Each row is a point. Each copy is the shape, with its points in the same order, turned, moved and blurred by noise. Is it also mirrored, or only turned?

Shape (7 x 2)
[[  2  14]
 [-12 -23]
 [-33 -68]
 [ 16  -3]
 [-34 -14]
 [ 61  61]
 [ 30  -1]]
Copy 1 (7 x 2)
[[-24 -43]
 [-36 -11]
 [-58  40]
 [-11 -31]
 [-54 -18]
 [ 39 -95]
 [  8 -32]]
Copy 1 is: mirrored
Copy 2 (7 x 2)
[[  5  18]
 [-11 -18]
 [-33 -60]
 [ 20   2]
 [-30  -8]
 [ 71  61]
 [ 34   1]]
Copy 2 is: only turned
Copy 3 (7 x 2)
[[-23  -2]
 [ -6  35]
 [ -8  83]
 [ -7   6]
 [-38  47]
 [ -8 -72]
 [  2  -6]]
Copy 3 is: mirrored
Copy 4 (7 x 2)
[[  6  17]
 [-14 -18]
 [-47 -49]
 [ 23  -2]
 [-38   3]
 [ 73  49]
 [ 36  -5]]
Copy 4 is: only turned

Shape (7 x 3)
[[  4  54  21]
 [ -7  11  11]
 [ -3 -33  22]
 [ 34 -35  -5]
 [ 19 -18  21]
 [ -4  95   6]
 [ -7 -17  -8]]
Copy 1 (7 x 3)
[[ -8  64   2]
 [-13  22  12]
 [-11 -11  50]
 [ 34 -17  34]
 [  8   6  44]
 [-14  91 -34]
 [ -8 -13  14]]
Copy 1 is: only turned
Copy 2 (7 x 3)
[[  1  36  46]
 [  2  -2  30]
 [-25 -45  16]
 [-27 -25 -14]
 [-28 -20   8]
 [ 24  70  62]
 [  7 -24   5]]
Copy 2 is: mirrored

Shape (9 x 4)
[[-10  12  47  27]
 [-61 -11 -32  -1]
 [ 86   6 -11  29]
 [-49  36   0 -38]
 [-80  21 -34  27]
 [  1  -5  53  20]
 [-65  27  34 -13]
 [ 19 -36 -15  35]
 [ 22  38  61 -28]]
Copy 1 (9 x 4)
[[ 14  22  70  27]
 [-49  14  -1  10]
 [ 95  17 -25  44]
 [-26  17  26 -51]
 [-58  52  12  10]
 [ 25   2  52  27]
 [-31  19  67 -20]
 [ 17  -1  -6  58]
 [ 62   5  56 -41]]
Copy 1 is: only turned
Copy 2 (9 x 4)
[[ -9   7  56  -5]
 [-44 -22 -37   5]
 [ 86  40  13  19]
 [-58  35 -17 -25]
 [-71  -4 -20  40]
 [  5   3  58 -24]
 [-75  13  16 -28]
 [ 38 -30  -1  14]
 [ -1  63  48 -52]]
Copy 2 is: only turned

Shape (12 x 6)
[[ 61 -37  17  -3  -1   8]
 [ -4  38 -22   2   0 -55]
 [ 36  17   9 -19 -15 -19]
 [ 18  13   2 -26  70  27]
 [-19  -1 -37 -18   6  86]
 [ 23  25 -22 -52  12 -37]
 [ -4  26   3 -23  25  25]
 [  9 -47  21 -15  39  -8]
 [-27 -54  -2   6 -27 -56]
 [-47   0   9  25  11 -23]
 [-23  11  20  12  -3 -55]
 [ 34  30  29 -52  27   5]]
Copy 1 (12 x 6)
[[ 25 -50  13  17 -10   3]
 [-19  10  13 -51 -47  29]
 [ 33   8   5 -19 -30  -3]
 [ 11  17  21 -17  50  29]
 [  5 -12 -79   6  50  41]
 [ 19   3  11 -85 -19  18]
 [ -1  22  -8 -12  24  11]
 [-18 -49  30 -10  15 -14]
 [-46 -51  -4 -39 -49 -28]
 [-63   9  -2  -8 -11   8]
 [-52  11  21 -25 -41  -9]
 [ 44  25  13 -32  16 -10]]
Copy 1 is: mirrored
Copy 2 (12 x 6)
[[ 11 -36  38  40  22 -18]
 [-34  61 -12   8  -4 -31]
 [-14  18  37  24  -6 -13]
 [ 17  23  19   2  73  31]
 [  9 -20 -32   8  11  95]
 [-56  37  36  10  22  -2]
 [  8  27   5  -9  30  33]
 [ -2 -30   6  -6  57 -22]
 [-42 -37 -33 -16  -3 -67]
 [ -1  16 -35 -29  10 -25]
 [ -5  26  -9 -25  -7 -46]
 [ -4  24  68  -6  29  24]]
Copy 2 is: mirrored

Shape (12 x 8)
[[-37  23 -28 -36 -30 -43  35   9]
 [-14   4 -12  42  49 -69   9 -32]
 [-40  -3 -16  21 -25 -15  30   5]
 [ -9  45  45   9  19  42  41 -24]
 [-33  18 -19 -10  19 -11  31 -33]
 [ 28  52   5 -26 -61   9  39  14]
 [ 13  22 -38   6  -3 -38 -86   4]
 [ 37  19  56 -36  -3  21   6  44]
 [-60  43  34  -7  -7 -11   7  12]
 [ -4 -18  14  16 -20  34 -56 -40]
 [ 54  25  14   6 -10  -5  19 -28]
 [  2 -74  71  12 -25 -81 -22 -55]]
Copy 1 (12 x 8)
[[  2   0 -36 -14 -21 -64  44 -34]
 [-11  24  16  67  38 -35  -2 -44]
 [-17 -15 -27  32 -22 -22  39 -10]
 [-36  26  64  -7 -35   9  41  13]
 [-20  12   8   2   1 -13  44 -45]
 [ 43  21   3 -31 -68 -32  43  20]
 [ 26  38 -42  15 -19  -2 -70 -50]
 [  7   7  29 -55 -26 -17 -16  53]
 [-56   8   7  -6 -48 -46   7 -12]
 [  0 -24  15  12 -48  53 -35 -32]
 [ 48  21  45   8 -23  -4  14   2]
 [ 29 -95  55  54   1 -45 -52 -35]]
Copy 1 is: only turned
Copy 2 (12 x 8)
[[-46  18 -54   2 -15 -52  30  -2]
 [-15   3 -31  79  65  -9  -7 -15]
 [-44  -1 -18  30 -18  -4  32  -2]
 [-29  45  70  -1  19 -14  10  -6]
 [-50  20 -17   3  30  -3   5 -18]
 [  4  48   3 -28 -28 -54  64   9]
 [ 45  49 -81  29   0  19 -21  21]
 [ 23  28  30 -30 -10 -56  -8  58]
 [-46  41   5  26 -38 -38 -25  -4]
 [ 39   7   2  -9 -18  51 -23 -13]
 [ 39  27  14  -1  31 -24  36  -4]
 [ 58 -82 -13  42   1 -35 -35 -52]]
Copy 2 is: only turned

Shape (13 x 9)
[[ 12 -49 -40  23  24   7 -45  21 -22]
 [ 22  -7 -37   6   8 -30 -64   1 -15]
 [  3  48  13  -1 -22   4 -26  -6   2]
 [ 20 -10 -29 -31 -20 -58  44   7  23]
 [ 36  20 -40  -6  37  -7 -68 -26  57]
 [ 24 -37 -16  23 -59  -4 -12   9 -41]
 [-18 -15  57 -11 -16 -30 -61 -32  13]
 [-25   5   2  -9  67 -12   0   3  10]
 [  2 -14  -5  -4  -7 -24  -2 -20 -19]
 [ 24  17  28  -3  38  -5  26  13  -8]
 [  4  15  -2   6  -6   8  25  -6  -4]
 [  2  26  14  50 -12 -12   2 -17  -4]
 [  9 -13  -1  26 -52 -14  16  35 -19]]
Copy 1 (13 x 9)
[[ 10 -54 -13   0  44  -6 -44  16 -13]
 [-10 -35   4 -18  20 -47 -42  31   2]
 [-11  24  22 -10 -32 -19  -3  24  20]
 [ 43  -2 -51 -40 -18 -56  39  -6  11]
 [ -7  -2  17 -57  53 -37 -35  21  71]
 [ 19 -69  -1  23 -38 -17   3  14 -12]
 [-39  -3  31 -29 -38 -43 -38 -51  -2]
 [-12  44 -25 -25  39 -23 -13 -18 -23]
 [ -5 -23  -1 -12  -8 -36  15  -5 -21]
 [ 35  52   8  -4  14 -18   4  -9 -20]
 [  6  14 -10   2 -12  -8  29   3   5]
 [ -7  14  19  37  -9 -33  15   2  10]
 [ 37 -24 -27  35 -47 -19   4   8  -2]]
Copy 1 is: mirrored
Copy 2 (13 x 9)
[[  1 -49 -28 -17  21 -11 -33  20 -17]
 [ 20   0 -26   6   6 -40 -45   4 -26]
 [ -5  55  15  -3 -23 -15 -18 -10  17]
 [ 48   9 -17  31 -24 -12  67   4 -26]
 [ 70  17 -28  10  42 -19 -49 -34  32]
 [ -4 -35 -22 -26 -72 -25 -12  16 -20]
 [  3  -4  55  48 -14 -28 -34 -41  -6]
 [ -6   9  20   5  57  -4  26  -5   3]
 [ -5  -5  -8   2 -12 -22   8 -22 -26]
 [  8  18  38 -33  13 -27  39   3  11]
 [-11  24  -3 -19 -24  -1  28  -5  12]
 [-32  22  -4   6 -27 -45  10  -6  35]
 [ -8 -11  -3  -4 -65 -20  12  37  -7]]
Copy 2 is: mirrored
Copy 3 (13 x 9)
[[ 23 -33 -18  11  29   1 -57  25   7]
 [ 17  -7 -20 -28   7 -41 -65   4  12]
 [-12  39   7 -20 -39 -30  -5  -3  -1]
 [-36 -51   8 -52   5 -31  20 -38  48]
 [ 49  43 -18 -28   8 -33 -41 -14  73]
 [ -5 -63 -17   3 -36  -9 -33 -17 -30]
 [ 36   3  33   6 -29 -95  -1  20   2]
 [ -5  23  22 -14  56 -24  12  27  26]
 [  4 -24   0 -22   4 -34   5  -9 -11]
 [-16  13  55 -20  27   3   7 -14   1]
 [-17   3   2 -11  -4   0  20 -17  -1]
 [-21  22   0  18  -6 -33  -1 -36 -17]
 [-46 -45   6   9 -31 -10 -15 -16 -12]]
Copy 3 is: mirrored
